Every row gives one point. The points of each table are mixes of a few directions, plus a little noise. How many directions does each table use, and how many do they share? Where both have some left over, give the other angles between the two spaces (their principal angles), to ten degrees, smallest first.
(in the rows, 128 means zero)

First:
[[ 94 131]
 [ 80 133]
 [165 124]
 [186 122]
 [ 83 133]
 [161 125]]
Second, 5 rows:
[[157 125]
 [192 122]
 [129 128]
 [ 87 132]
 [ 75 134]]
Directions: first 1, second 1, shared 1

First (7 x 4):
[[132 116 141 124]
 [ 78 163 164 130]
 [181  59 120 141]
 [109 143  99 171]
 [143 105 153 109]
 [131 114 132 138]
 [119 194  87  84]]
Second (8 x 4):
[[122 125 118 155]
 [137 107 113 159]
 [163  83 148 107]
 [168 113 140  60]
 [ 74 151 126 195]
 [121 173 129  72]
 [134 124  94 158]
 [105 147 153 116]]
Directions: first 3, second 3, shared 3

First, 10 rows:
[[177 146 126 131  86 133 211 139]
 [114 141 153 144  87 149 111 101]
 [115  96 123 106 179 116 113 143]
 [123  58 139  68 162 109 124 156]
 [138 162 111 167 183 137 168 129]
 [102  96 137 120 211 132 111 131]
 [140 172 108 153  78 123 119 120]
 [122  85 129  74  78  99  74 142]
 [122 150 155 156 109 161 146 100]
 [128 177 104 164 105 124 108 118]]
Second:
[[127  96  96  86 144  84  86 160]
 [129 156 157 165 113 166 165 100]
 [125  70  71  54 157  50  53 185]
 [129 150 150 156 117 158 157 106]
 [130 167 167 177 109 180 178  90]
 [128 111 111 106 137 105 106 145]
 [128 145 145 150 120 151 150 111]
 [128 142 142 147 121 148 147 114]
 [128 114 115 111 135 110 111 141]]
Directions: first 4, second 1, shared 1

First:
[[213 157 146 143  41 148 216 150 124 147 141]
 [119 170 127 110 177 104  84 117 141 100 137]
 [122 156 145 124 126 142 113 143 129 125 138]
 [ 93 164 167 122 117 170  97 171 124 131 142]
 [ 64  74 108 126 172 121  85 116 123 129 111]
 [158 114 131 144  74 146 177 140 119 149 127]
 [117  47  89 140 137 109 149  98 120 144 101]
 [139 143 103 115 180  81 104  89 142 103 129]]
Second, 8 rows:
[[151 193 174 124  80 167 143 171 129 131 152]
 [155 207 186 126  67 175 143 184 127 130 156]
 [127 127 127 128 131 126 128 127 127 129 126]
 [ 91  21  51 131 207  62 104  55 128 124  92]
 [134 151 141 128 114 141 130 143 127 129 136]
 [135 150 142 126 111 144 131 143 127 129 138]
 [117  94 105 128 154 105 121 105 128 128 116]
 [112  83  98 128 159 101 117  98 128 126 113]]
Directions: first 3, second 1, shared 1

First (10 x 14):
[[119 127 102 138 121 128 128 138 138 123 117 125 135 122]
 [155 141 117 122 122 142 136 171 124 121  75 150 112 129]
 [ 95 137 128 106 134  71 147  68 116  83 159 129 139 122]
 [ 93  86 121 110 149  72 100  97 157 103 152 118 184 150]
 [ 44 108 142 125 120 113 115  76 187  96 164 137 142  92]
 [189 147 129 137 141 135 145 119  73 141 129 110 116 147]
 [164 132 183 110 126 170 120 182 120 174 108 151  91 141]
 [ 33 114 100 131 115  72 121  91 152 130 204 100 168 118]
 [220 134 137 166 137 215 126 155 111 154  78 124  97 128]
 [168 153 121 135 116 162 142 183 104 156  92 137  97 130]]
Second, 9 rows:
[[103 103  45 120 136  58 117 129 163  58  81 130 197 142]
 [125 120 125 129 132 129 127 128 128 126 134 125 128 130]
 [112 125  45 114 125  53 119 126 164  60  61 143 204 138]
 [128 114 171 138 136 169 133 130 108 163 177 113  85 125]
 [128 114 172 139 137 171 132 132 107 163 179 111  83 125]
 [160 179 190 125 105 172 137 123 108 180 132 145  89 113]
 [112 112  70 123 133  78 121 127 152  80  94 130 176 137]
 [149 155 184 130 116 174 137 125 107 176 151 131  84 117]
 [133 131 151 130 128 149 131 128 118 148 146 124 106 124]]
Directions: first 6, second 2, shared 1; angles 50

First:
[[121 149 118 134 105 160 119 175 130 102 157  93 152 117 156 149  87 120
  110 162]
 [155 124 118  97 145 123 178  77 157 141 105 120  95 126  69 161 122  73
  117  83]
 [129  99 149 131 150  90 107 142 115 132 136 164 133 141 129 110 152 165
  142 120]
 [ 94 139 110 122 133 158 116 199  47 127 201 113 192 118 202 120 163 106
   84 146]
 [134 104 151 190 123  73 136  66 202 135  35 119  89 207 113 109 163 169
  203 124]
 [144 146 107  89 119 170 168 113 126 120 146 113 112 105  95 169  89  68
  101 112]
 [113 160 103 103 112 183 134 123  83 139 150 130 134  84 142 119 125  98
   96 133]
 [123 126 146 174 138  72  89 107 194 151  53 111 129 124 136  87 150 184
  150 141]
 [139 114 139 119 119 132 134  93 114 125 123 180  89 142  95 121 123 148
  160 116]
 [128 119 139 120 136 120 101 187 111 109 174 137 155 114 144 135 106 148
  113 143]]
Second (8 x 20):
[[142 103 134  48 143 110 160 125 124 172 112 181 114 106  85 127  77 174
   85 125]
 [111 150 112 187  96 150 141 138 155 105 114  50 145 179 177 143 143  98
  147 156]
 [138 112 139  98 149 111 122 124 111 140 139 168 121 108 104 121 128 142
  119 111]
 [138 136 133 115 138 144 103  76  90 127 145 194  89  80  88 101 153 119
  152  90]
 [128 108 131 111 140  95 140 186 157 137 123  95 161 146 148 149  92 157
   91 154]
 [115 119 119 171 125 133 161  96 106 120 125 108 121 206 150 130 207  84
  172 104]
 [109 177 108 196  78 173 112 141 169  91 114  41 145 135 177 140 113 101
  145 173]
 [146 120 146  95 158 105  86 139 114 131 157 182 125  63  95 114 114 151
  114 110]]
Directions: first 6, second 4, shared 3; angles 70

First:
[[107 111 113  50 174  84 103 157 136 105 118 127 151 132 105 122 132 150
   94 158 125 134 129 101 182 106  80 106 147  95 142 131]
 [116 103  98  86 144 145 136 116 117 125 144 128 131 185 153  95 148 134
  128 138 148 157 134 113 135 144 139 114  87 154 151 129]
 [151 135 143 162 117 119 103 158 149 127 116 147 141  81 128 148 129 128
  126 135 128 101 107 133 141 130 128 134 162 125 120 132]
 [ 91 125 122  56 163  96 144 107 110 116 122  95 114 150  96 124 111 135
  108 130 103 149 160 116 134  97  87 114 120  84 130 126]
 [107 135 119 117 136 130 138 129 122 128 145 121 138 157 110 118 124 133
  127 119 140 138 127 126 134 117 116 129 125 133 129 122]
 [125 133 126 149 111 156 155  97 112 140 141 118 110 155 139 119 126 117
  147 108 131 141 138 139  94 137 152 136  99 148 126 124]
 [165 149 144 238  73 174 129 137 141 151 142 156 133 104 153 139 134 111
  162 104 151 103  96 156  97 157 180 156 136 179 113 126]
 [124 137 148 121 130 107 137 108 121 126 108 107 104 100 110 148 108 122
  122 122  93 123 150 134 110 110 113 129 137  89 115 129]
 [173 107 140 139 125 110  80 164 158 118  93 161 138  60 159 148 147 132
  116 164 119  97 109 120 154 148 137 120 157 120 132 143]
 [118 123 120 105 141 121 127 131 126 123 130 125 133 140 122 122 129 134
  121 133 131 135 130 121 140 123 117 122 126 124 133 127]
 [130 149 134 187  95 166 157 103 117 148 149 123 115 145 132 126 120 113
  156  95 138 131 127 150  86 137 159 148 111 158 116 120]]
Second (11 x 32):
[[132 134 139 123 115 131 134 144 123 136 113 136 123 147 113 134 141 120
  123 141 128 129 112 117 118 110 129 123 133 112 137 131]
 [134 136 143 121 110 132 135 151 122 140 107 139 121 155 106 137 146 116
  121 146 128 130 108 113 116 103 130 121 133 106 141 133]
 [132 134 138 124 115 131 132 143 125 134 114 135 124 147 114 135 140 121
  124 139 128 130 113 119 120 111 129 123 132 115 136 131]
 [125 123 120 131 138 126 125 117 130 123 137 122 132 115 140 123 118 134
  131 118 128 126 139 135 134 141 128 133 125 139 121 125]
 [133 136 142 122 112 132 134 148 122 137 109 139 121 151 110 137 145 118
  122 143 127 130 110 116 117 107 129 121 133 110 140 133]
 [136 139 147 121 106 132 137 156 122 143 102 142 119 161 101 139 151 113
  121 152 128 131 101 110 112  97 130 119 136 103 146 134]
 [ 99  88  57 159 212 107  97  27 151  76 225  75 161   7 228  86  44 184
  155  44 128 119 226 196 186 242 121 163 101 223  65 107]
 [133 134 140 124 114 132 133 145 124 137 112 137 123 148 112 135 142 118
  122 142 129 129 112 116 119 110 130 123 132 113 139 132]
 [124 122 118 133 139 125 123 114 131 121 141 120 132 113 142 122 116 136
  132 117 128 127 142 136 135 143 127 133 123 140 119 125]
 [131 131 134 125 121 129 131 137 126 131 120 133 126 138 120 132 135 123
  125 136 128 128 120 122 123 119 129 125 131 121 133 130]
 [129 129 130 127 127 129 129 130 128 128 126 129 126 131 126 129 130 126
  127 129 128 129 127 126 127 126 128 128 128 125 129 128]]
Directions: first 4, second 1, shared 0; angles 80

First:
[[  7 136 164  98 223 130  25 152  80  47 161 176 151 118 128  98 100 174
  172 172  36 204 103 105  84 108 141  60  81  99 140 172]
 [179 125 114 140  88 130 171 119 148 161 115 109 117 131 128 141 140 109
  109 109 165  97 139 137 146 136 122 155 147 139 124 112]
 [150 125 123 134 109 128 148 123 138 144 122 118 123 130 127 134 134 119
  119 120 145 112 132 131 137 132 125 140 136 134 125 120]
 [136 128 127 130 123 127 134 127 132 133 125 125 127 129 128 131 129 126
  126 126 134 122 129 129 131 130 126 132 131 128 126 124]
 [186 125 111 142  85 128 176 117 150 166 113 105 117 131 128 144 141 106
  107 106 171  93 140 140 148 139 122 159 151 140 123 107]
 [208 124 105 147  66 128 196 113 159 182 106  98 112 136 128 149 147  98
   99  99 189  79 145 141 155 141 117 173 159 147 120 100]
 [ 48 133 150 109 191 129  60 143  96  73 149 160 144 121 127 108 110 159
  158 157  67 177 111 113  99 116 137  83  97 109 136 155]
 [ 86 130 140 118 160 127  93 135 112 100 139 143 137 124 129 118 118 145
  143 143  95 155 118 121 115 122 134 104 112 119 133 142]
 [204 123 106 146  69 128 193 115 158 179 109  99 113 134 128 147 146 100
   98 100 186  82 142 142 155 140 119 170 158 145 121 100]
 [ 46 133 152 109 193 128  57 143  95  71 151 161 144 121 128 107 109 158
  159 161  66 179 111 114  98 115 138  80  95 109 136 158]
 [162 126 117 137 102 128 158 121 142 151 120 114 121 130 129 136 136 115
  116 117 155 106 134 134 140 134 123 147 141 137 125 117]]
Second, 11 rows:
[[118 166 101 149 165 170 132 110 101 118 245 128 119  88  79  88 120 136
  174 187 150 117 139 160 116 134 157 112 156 167  99 122]
 [142 124 139 123 109 140 125 136 136 145 120 121 127 116 134 119 129 118
  108 132 146 117 118 108 143 123 113 162 122 124 142 118]
 [112 134 149 132 157 129 109 135 110 116 105 141 128 144 135 121 140 115
  126 112  89 144 115 128 111 128 134 129 109 107 134 127]
 [157  91 132 105  49 133 150 132 182 168 111 117 130 113 153 145 107 133
   98 122 193 114 113  97 175 124 102 172 148 142 142 108]
 [117 116 139 117 166 144  45 148 121  59 121  82 112  82 146 107 139 115
   96 149  88  57 138 155  77 117 137 100 113 144 123 124]
 [122 130 180 146 150 149 132 127 120 144  79 164 121 175 154 121 155  81
  122  59  76 160  83 141 114 137 150 161 120  93 138  88]
 [103  92 183 100  95 159 100 145 163 144 102 153 136 122 172 118 109 121
  107 109 131 154  70  90 150 118 118 174 123 115 155  96]
 [129 180  84 160 178  78 170 111  72 127 135 144 137 175  79 144 146 145
  170 131  99 166 175 140 115 139 134  83 112 107 113 178]
 [ 96 132 124 121 155  86 118 131 108 105  99 147 143 160 128 149 124 152
  146 120  86 170 140 119 117 126 126  86 105 103 131 165]
 [129 119 126 136 126 158 134 111 146 120 173 122 113 113 128 120 125 119
  147 125 141 104 124 176 113 139 161 113 172 165 102  94]
 [184 127  51 118  59  62 189 123 149 160 117  89 142 121 102 176 112 175
  114 164 209 102 195  93 179 124  77 118 132 143 129 185]]
Directions: first 1, second 6, shared 1

First, 10 rows:
[[149 115 160  72 124 135  82 134  62 135 165 122 154 138 162 108  86 146
  155  91 181 164 147  91 110 234 130  70 159 130 129  90]
 [153 146 135 131 133 104  94 142  91 121 153 134 147 157 172 125 129 146
  171 114 143 145 117 124 136 193 146  81 155 114 114  99]
 [100  82 141  71 116 184 149 114 151 147 123 122 140  83  84  96  77 101
   76 125 150 109 135  98 104 121 109 136 108 139 169 136]
 [126 131 113 151 121  72 120 115 122 135  72 140 107 160 127 191 212 141
  125 152  93 152  99 185 129  77 156 164 128 141  93 157]
 [107 108 133 104 129 192 158 126 166 130 148 120 138  82  92  80  66 103
   92 121 143  96 144  89 120 120  99 133 105 127 170 132]
 [125 121 119 141 117  75 116 114 124 138  79 145 131 158 131 179 199 136
  125 152 103 145  80 180 131  99 164 142 130 135 105 145]
 [141 138 134 125 133 129 114 138 111 123 153 127 139 135 148 114 111 135
  150 117 143 133 131 115 131 166 129  99 141 119 128 112]
 [161 208 103 227 158  87 127 165 137  86 167 134 119 170 180 130 159 147
  196 132  95 110 118 149 175 128 135 106 145  90  98 107]
 [101  82 125 104 105 119 135 100 156 157  67 145 148 125  93 152 166 108
   76 150 113 126  74 156 117  83 153 149 114 139 139 156]
 [113 158 116 153 149 178 183 137 164 102 154  91  56  77  87 111  81 119
  111 127 112 101 226 100 124  54  61 204  92 146 134 153]]
Second:
[[115 114 141  54 163 186 164 124  88 129 153  74  69  88 125 147  73 131
  109 105 135 174 200 114  73 126 105 132 148 164 103 146]
 [134 139 119 166 110  97 110 130 150 126 114 155 156 149 129 121 156 127
  138 139 122 106  93 135 156 128 138 127 118 111 139 119]
 [152  14 189 147 117 132 100 124 101 183 148 187 196 149 161  44 148  85
  109 151 204  66  35 124 157 169 188  70 126  63 186  97]
 [116 246  61 167 112  79 127 134 184  75  90 115 109 139  98 192 152 166
  160 125  51 151 160 143 143  91  89 180 114 161  93 143]
 [131 116 135 130 127 128 125 128 125 134 130 135 136 130 131 119 130 123
  126 131 136 121 118 128 131 133 134 122 128 121 134 124]
 [134 133 122 162 112 101 111 129 147 128 116 154 156 147 130 118 153 126
  136 139 125 106  94 134 153 129 139 126 119 111 140 119]
 [120  82 159  54 163 192 160 123  77 145 160  85  83  91 135 126  75 120
  103 109 157 161 180 112  76 138 120 116 148 149 117 139]
 [122 179  99 143 122 108 128 130 151 105 113 120 118 132 115 157 137 145
  142 126  95 139 144 134 133 111 110 151 123 143 112 136]]
Directions: first 4, second 2, shared 0; angles 30, 40

First:
[[122 148 108 134 120 134 106 110 112  65 132 126 132 150 130 157 136 134
  139 106 109 138 156 122 113 116 156 154 146 146 130 181]
 [101  69 163 115 120 107 137 117 124 157 165 157 130 132 132 127  97 131
  108  88 128 149 148 157 158 126 111 114  91 139 127  75]
 [186 153 144 102 137 126 110  94 123 145 121 130 133 110 119 119 156 107
  144 135  98 111 165 112 120 100 167 137 177 130 113 164]
 [143 113 139 113 148 125 115  98  98 146 134 126 139 115 106 112 138 115
  124 113 108 111 172 136 117  97 164 110 150 128 103 129]
 [158 145 148 103 106 124 152 172 205 193 122 158 104 119 161 137 114 100
  129 191 136 135  52 120 181 172  81 124 103 120 170  94]
 [ 91 104  97 151 120 110 126 142 113  94 134 111 126 136 126 124 149 188
  137 107 148 145 113 128  95 126  94 137  96 124 133  84]
 [154 199  81 126 162 181 116 151 133 126  81 103 127 121 109 138 138  60
  129 209 107  73  96 117 117 134 188  93 176 114 127 197]
 [ 65 106 100 151 116 130 132 154 125  85 142 130 124 157 137 154 105 150
  117 112 143 150 103 146 131 148 104 126  83 136 147 107]
 [131 116 173 156 124 116 158 113 122 142 119 110 139 111 133  85 120 167
  123  91 174 139 147 115 120 135  86 158 129 114 103 120]]
Second, 8 rows:
[[154  93 195  88 158 137 150 110 133 246 138 155 135  94 110  93  84  49
   88 144 116  93 151 159 182 124 155  63 137 117 102  98]
 [110 148  86 154 109 123 114 139 126  51 123 111 123 150 139 150 157 180
  152 117 135 151 113 107  93 131 110 170 122 135 143 148]
 [133 123 140 121 134 130 132 125 128 145 128 133 129 123 126 122 121 116
  121 132 126 123 131 133 135 127 132 119 130 127 125 123]
 [110 152  82 155 108 122 114 141 125  44 121 109 123 151 139 152 160 183
  154 114 135 151 112 106  89 129 108 172 121 136 144 147]
 [133 123 136 122 131 129 131 125 127 145 129 133 130 123 127 123 121 116
  124 131 126 124 131 132 135 126 131 120 129 125 125 124]
 [139 113 157 111 142 132 138 120 130 181 132 139 131 112 119 112 108  92
  109 134 122 112 138 143 153 125 139  99 132 122 116 114]
 [100 164  61 167  97 118 106 145 123   7 119 101 121 163 145 162 174 208
  167 110 141 163 104  96  71 132 101 194 118 139 152 157]
 [145 106 168 105 146 133 141 118 130 200 134 145 133 108 116 108 101  80
  103 139 120 108 141 148 161 126 145  89 134 120 113 111]]
Directions: first 6, second 1, shared 1

First, 11 rows:
[[104 199 141  94  48 130 109 102 133 136 133 150  81 198 155  90 134 123
  198 168 139 122  84 120 141 151 121 184  19  95 157 165]
 [131 120 127 132 136 128 130 131 127 127 128 126 133 120 125 132 127 128
  121 124 127 129 133 129 127 126 129 122 140 132 125 124]
 [134 108 124 137 151 127 133 135 127 125 127 122 141 108 121 139 126 130
  108 117 125 130 140 130 124 121 130 113 159 137 120 118]
 [140  93 122 144 168 127 137 141 125 124 125 117 151  94 114 147 125 130
   93 108 122 131 150 132 122 116 131 101 182 145 114 110]
 [153  55 115 163 211 126 147 155 122 120 122 105 177  56 100 167 121 133
   56  87 116 134 174 137 114 104 135  71 240 162  97  90]
 [133 115 126 134 143 128 131 133 127 127 127 124 137 115 123 135 127 129
  115 120 126 129 136 129 125 124 129 118 148 134 123 121]
 [121 151 132 117 102 129 122 120 130 130 130 135 113 150 137 116 130 126
  150 141 131 126 114 125 132 135 126 146  93 117 137 140]
 [101 207 142  91  39 130 108  99 134 137 134 153  76 205 158  86 135 123
  205 172 140 121  79 119 142 154 121 189   7  92 161 169]
 [106 193 140  98  55 130 111 105 134 135 133 148  86 191 153  93 134 123
  191 164 139 122  87 120 139 149 122 178  29  98 155 161]
 [148  70 117 156 193 126 143 149 123 121 124 110 166  72 105 159 123 132
   71  95 119 133 164 135 118 109 133  82 217 155 104  98]
 [139  98 122 142 162 127 136 139 126 124 125 119 148  98 116 144 125 130
   98 111 123 131 147 131 123 118 131 104 175 142 115 113]]
Second (8 x 32):
[[ 97 211 129 126 125 178 176 134 203 111 180 173 120 105 155 135 136 154
  193 143 144 152  65 147 138  77 132 159 113 100 137 115]
 [126 147 141 120 109 135 137 124 132 131 128 134 118 158 123 113 139 136
  152 147 135 125 120 129 118 133 127 131  93 122 120 144]
 [116  92  92 105 133 118 147 132 157 166 142 140 150 124 126 131 134 110
  134 126  96 147 155 106 116 127 113 139 137 107 142 132]
 [155 117 142 174 128 114  70 142  65  94 106  92 113 141 145 163 113 106
   90 118 159 119 140 159 160 154 144 117 146 141 133 119]
 [118 175 121 150 105 154 131 154 152 113 162 145 110 166 169 169 140 112
  180 153 155 157 107 162 152 121 133 158  99  84 148 133]
 [131  58  92 116 157  97 120 127 123 157 119 117 159  93 116 135 117 107
   83  99  91 132 171 102 124 133 117 120 177 135 138 115]
 [114 155 135 103 120 143 162 117 161 139 139 149 127 129 116 101 138 151
  159 141 121 128 109 116 109 114 124 134 103 123 119 136]
 [171  72 172 128 147  83  79  92  32 116  50  73 129 106  70  76 103 151
   32  98 123  63 157 105 109 167 137  68 156 212  88 125]]
Directions: first 1, second 4, shared 0; angles 30

First, 10 rows:
[[164 106 130 145 130 114 119 105 159  71 129 166 120 139 119 148 103 130
  112 105 149 147 125  87 131  98 125 104  88 142 110 110]
 [100 169 107 114 139 135 127 150 105 169 134 101 106 120 136 108 157 117
  160 148 115 118 146 174 153 168 127 154 154 130 156 148]
 [125 142 118 130 129 118 130 123 111 145 125 119 129 136 129 118 125 118
  139 133 132 127 137 121 127 123 127 116 134 127 136 129]
 [122  56 190 129  91 144 155 119 131 132 111 125 209 121 127 144 104 156
   70 127 112 112  81 101  59  88 145 117 140  88  87 112]
 [ 93 132 141 114 116 143 143 144  99 183 123  93 156 119 134 113 143 131
  128 150 106 108 119 156 109 141 135 145 166 104 135 140]
 [132 153 107 133 138 112 122 122 114 134 128 126 110 139 127 117 126 113
  146 130 140 132 145 120 142 124 122 113 126 138 143 131]
 [118 143 117 115 139 145 120 150 144 122 142 128  98 111 133 130 155 133
  142 130 117 126 136 176 157 171 127 167 132 137 138 139]
 [147 116 128 127 136 140 114 134 173  76 141 158 101 117 126 151 134 140
  121 110 129 140 124 142 151 146 127 150 102 145 118 125]
 [123 156 105 125 142 127 118 136 125 133 134 124  97 126 129 120 143 119
  150 131 129 132 144 150 155 151 123 140 130 140 144 137]
 [153 109 135 149 119  99 132  93 115 114 113 141 155 155 119 130  88 120
  110 118 151 136 124  57  98  68 128  72 109 125 114 108]]
Second, 10 rows:
[[138 156 102 139 138 102 121 113 109 133 125 128 111 147 125 115 118 106
  149 129 147 137 149 103 140 113 120 100 121 141 144 127]
 [127 114 140 126 123 136 131 131 137 123 129 131 137 122 128 135 129 137
  117 126 122 126 118 133 121 129 131 136 128 123 120 126]
 [123 118 138 123 124 139 131 135 135 127 130 127 135 120 129 133 133 136
  121 128 120 125 119 140 123 135 132 141 132 123 122 129]
 [142 172  87 142 144  90 118 107  99 138 124 126 100 156 124 108 114  95
  161 130 156 140 161  93 149 107 116  86 119 147 153 127]
 [130  75 170 124 109 154 137 133 161 101 127 142 161 112 128 153 123 158
   87 118 113 123  93 132 100 124 139 147 122 112  96 119]
 [127 132 124 128 130 126 127 128 126 130 128 127 125 129 128 126 129 126
  131 129 129 129 131 129 130 129 127 127 129 129 131 129]
 [155  95 144 144 119 115 129 103 144  91 121 153 147 140 120 143  97 133
  101 111 144 138 116  77 107  86 129  96 103 128 105 109]
 [ 68 138 144  86 126 189 136 192 131 180 144  88 124  79 145 122 194 155
  138 154  73  99 115 249 143 220 140 225 180 109 140 161]
 [135 168  93 137 142  98 120 114 102 141 126 124 103 150 126 109 121 101
  159 133 148 136 157 106 148 117 118  98 124 143 151 130]
 [134 113 138 130 123 130 130 124 136 117 127 135 137 127 126 135 121 134
  117 124 128 129 120 119 119 120 130 126 123 125 119 123]]
Directions: first 3, second 2, shared 2
